Rows are points. Each copy is the shape, with its points in the same order, turned, moved and blurred by noise. Some copies are also mirrored. Which?

Shape (9 x 3)
[[ -9  39   7]
 [ 34 -12 -36]
 [ 23 -16  26]
 [-21  -9  20]
 [-14   4 -23]
 [-15  20  -4]
 [ 37 -11  14]
 [-42  16   6]
 [ 31  -8 -47]]
Copy 1 (9 x 3)
[[ 44   5   8]
 [-15 -19 -43]
 [ -9 -32  21]
 [ -2  10  31]
 [  4  19 -13]
 [ 21  13   5]
 [ -7 -39   2]
 [ 23  38  21]
 [-11 -11 -54]]
Copy 1 is: only turned
Copy 2 (9 x 3)
[[-26  35   3]
 [ 45  43  -8]
 [ 14  19  44]
 [ -4 -12  16]
 [  3  11 -24]
 [-20  15 -10]
 [ 21  36  39]
 [-29 -12 -11]
 [ 45  44 -19]]
Copy 2 is: only turned
Copy 3 (9 x 3)
[[-15 -20 -21]
 [ 29  49  -3]
 [ 45  -8 -15]
 [ 10 -29  13]
 [ -3  12  15]
 [-15  -7  -1]
 [ 46   4 -21]
 [-20 -29  16]
 [ 15  60  -7]]
Copy 3 is: mirrored
Copy 4 (9 x 3)
[[ -5  35  13]
 [ 34 -17 -25]
 [  1 -33  31]
 [-28  -7  16]
 [-12   8 -28]
 [-14  22   3]
 [ 25 -26  22]
 [-39  23   4]
 [ 36 -15 -39]]
Copy 4 is: only turned

Shape (8 x 4)
[[-14  -4   2  25]
 [-17 -38  -6  -5]
 [  9  10  -1  15]
 [ 33 -20  26  39]
 [ 22  47  17  -4]
 [ -9  10  32 -32]
 [ 11  24  13 -12]
 [  2  13  -1   0]]
Copy 1 (8 x 4)
[[ -5 -27   2 -18]
 [ 35 -16  -5 -31]
 [ -8  -6  -1   5]
 [  6 -32  36  33]
 [-29  36   4  18]
 [  3  41  20 -18]
 [-10  24   4   2]
 [ -6   5  -8  -3]]
Copy 1 is: only turned
Copy 2 (8 x 4)
[[-23 -16   7 -17]
 [ 19 -28   4 -29]
 [-20   4  -7 -10]
 [-34   7 -17 -56]
 [-21  51   3   6]
 [ 15  29  34 -21]
 [ -3  34   7  -5]
 [ -6  11   1  -1]]
Copy 2 is: mirrored
Copy 3 (8 x 4)
[[-11 -24  -9   0]
 [ -6  -9 -15 -48]
 [-11  -4 -17  10]
 [ 14 -31 -60   5]
 [ 15  23  -7  42]
 [ 38  16  10 -10]
 [ 15  21  -6  19]
 [ -2   3  -9   4]]
Copy 3 is: only turned

Shape (12 x 8)
[[-32  19  -3 -49  14  15 -39   2]
 [-29   5 -36  15 -16   5   5  11]
 [-16 -19   8 -19  13 -15 -12   1]
 [  8   1   7   7   4  -8 -13 -23]
 [ 14 -25  -9 -10   5  36 -21  10]
 [ -2  -9 -11 -32  41  29 -26 -14]
 [ 17  24   8 -21  -4 -16  21  14]
 [ 12  11 -18 -31  10 -26 -23 -13]
 [  6   7 -14  21  -6  10 -11 -17]
 [-15   1  -3  28  -5 -26 -12   1]
 [ -5 -16   8 -42  -1  19  -2  -8]
 [ 24  -2  15  -3   0  15   4  18]]
Copy 1 (12 x 8)
[[ 25  60 -21 -14   6 -18  -7 -26]
 [-19  23 -20 -14 -14  44   1   4]
 [ -9  31  12 -13  -5 -14  20  -5]
 [  4   7   9  14 -24   3  25 -23]
 [  6 -16 -15 -19  16  -5  -4 -15]
 [ 24  23  -5 -11  37  -8  12 -41]
 [ 29  16  14   8 -21   5   6  32]
 [ 11  35 -14  26   1 -13  27   3]
 [  2  -3 -14  11 -17  28  13 -21]
 [-34  21   4  12 -30  15   7  -3]
 [ 24  16  -4 -32   3 -12  19  -6]
 [ 14 -16  11  -7  -9  -1  -7   8]]
Copy 1 is: only turned
Copy 2 (12 x 8)
[[-28 -13  55 -23  -4  21 -25  -2]
 [-23  47   6 -17 -23 -16   9   3]
 [-28 -23   3  -7 -16  -6  -7  -8]
 [  3  -1 -10  10  -3  -6 -19 -11]
 [ 19  -6   7 -31 -35  21   7  -3]
 [ 10 -27  34 -37  -7   4  -9 -25]
 [-18  -2 -13 -10  30  -1   3  31]
 [-15 -13   4 -24   3 -14 -43   8]
 [ 15  26  -6   0  -8  -6 -11  -7]
 [-15  16  -6  22 -21 -27  -9   3]
 [-19 -17   2 -28  -5  32  -1 -11]
 [ 12  -7 -10  -7  -1  13  16  19]]
Copy 2 is: mirrored
